Each row of a before or after table is a point. One or more steps were done to the points. Then noise was added and the rows were shuffled. The steps act on columns, c1 being the first. What was done? A step turns or swaps two columns, mirrors them in a line or flattens them onto one, adds a multiple of one to another, or multiplies or shifts one. Angles are multiples of 10 degrees, from the lower column toward the higher: turns from -170 to 170, lines from 10 to 170 but not 90. Use the fewest steps. Two steps may share a column if one is a turn and the other turns, adds or multiplies; they go together, in the order done. Otherwise the lowest column goes first.
In the rows, 128 means zero.

Before, 14 rows:
[[116 166 133]
 [111 165 120]
 [110 138 137]
 [109  72 131]
 [100  67 126]
 [ 80  80 124]
 [178 104  99]
 [ 98 133 159]
 [ 99  89 124]
 [157 125  81]
 [133 172 135]
 [ 97 174 155]
 [ 98 144 143]
 [138 139 156]]
After (14 x 3):
[[180 152  89]
 [ 97 114 145]
 [104 109 168]
 [156  77 131]
 [ 74 137 165]
 [138  83 121]
 [108 123 142]
 [148 147  65]
 [ 99 161 138]
 [127 143 165]
 [155  68 128]
 [135  60 125]
 [ 89 136 117]
 [ 92 143 136]]
Steps: turn c1 and c2 by 50 degrees; multiply c3 by 1.3

Before, 14 rows:
[[140 108 153 151 175 111]
 [135 133 127 105 120  85]
 [133 168 163 123 119 142]
 [162 107 107 150 150 126]
 [146 114  92 128 112  90]
 [167 168 106 144 105 133]
 [147 165  93  89 157 201]
 [117 141  90 124 135 187]
 [ 71 116 125 155 104 173]
 [131 175 115 155  99  76]
 [124 135 181 108  76 146]
 [129 110 150 129 131 145]
 [141 121 129 178 111 174]
 [114  69  97  76 156 102]]
After (14 x 6):
[[153 138 101 125 152 161]
 [128 146 201 127  93 109]
 [ 79 144 161  94  67  96]
 [ 93  95 158 145  77  87]
 [167 122 136  59 176 172]
 [128 120 122 113 118 102]
 [142 144 103 126  63  81]
 [125  85 144 137 147 142]
 [105 145 103 170 131 172]
 [138 104 133 128 140 180]
 [170 148 202 154 106  96]
 [136 153 110 162 110  91]
 [131 119 147 188 105 143]
 [117  97  96 130 185 124]]
Steps: turn c1 and c4 by 60 degrees; turn c2 and c4 by 50 degrees; add -0.7 times c6 to c5; turn c3 and c6 by -140 degrees

Before, 11 rows:
[[143 125 136 143 124 161 125  95 174]
 [114 145 102 147 145 159  90 156  96]
 [144  98 152 128 144 106 153  65 124]
 [154 131 158 104 124  96 116  74 135]
 [119 187 103 168 145 125 133 156 109]
 [127 100 170 101 142 126 169 102 125]
 [124 129 176 113 127 119 131 109 150]
 [115 142  87  65 164  83 168 121 110]
 [149 103 113  83 177  51 161 143 126]
 [116 147 100 173  75 162 115 161 108]
 [ 72 138 103 173 117 137 104 143 127]]
After (11 x 9):
[[ 79 220  91 136 141 125 162 159 108]
 [107 141  79 154 147 155 119 160  93]
 [141 175 156 139 127  97 104  76 135]
 [109 145  85 146  78 162 154 158 117]
 [156 108 144  72 175  51 113 143 126]
 [143 144 127 141 126 157 139  98 175]
 [119 119 178 143 127 127 121 107 150]
 [113 136 131  46 168  79 106 118 109]
 [141  73 192 102 144 128 129 103 131]
 [ 74  58  81 154 115 132 144 142 129]
 [156  93 156 126 146 107 145  64 131]]
Steps: turn c1 and c2 by 40 degrees; multiply c2 by 2.5; turn c4 and c7 by 50 degrees; turn c3 and c4 by 30 degrees

Before (8 x 12):
[[115 140 132 119 134 121 130 102 162 130 114 147]
 [ 73  83 169 150 108 134 153 152 156 144 139  84]
 [153 153 149 136 122 140 140  80 131 120 138 132]
 [186 110 134  99 125 106 158 123 126 123 109 162]
 [170 152 132 132 160 135 110  87 156 152 160 159]
 [140 166 124 146 131 104 146 107 145 130 157 154]
 [155 103 126 109 135  97 141 133 136 135 103  86]
 [ 75  96 152 143 122 144 194 146 193 103 143  82]]
After (8 x 12):
[[134  93 100 153 146 136 196  78  65 149  73  81]
 [143 140 115  30 135 100 139 231 128 145 152 134]
 [131  90 135 159 152 152 154  58 104 172  72  82]
 [167 141 153  47 101 107 111 219  94 136 165 159]
 [108 126 136 153 125 168 141 127 118 127 160  86]
 [120 128 120 141 132 160 158 157 132 130 190 161]
 [112 142 130  86 129 125 131 194  93 132 117 148]
 [158 173 131  72 127 121 146 164 108 123 136 153]]
Steps: mirror c1 and c11 in the line at 40 degrees; mirror c2 and c6 in the line at 160 degrees; mirror c3 and c10 in the line at 50 degrees; multiply c8 by 3; turn c4 and c8 by -140 degrees; turn c5 and c9 by -170 degrees
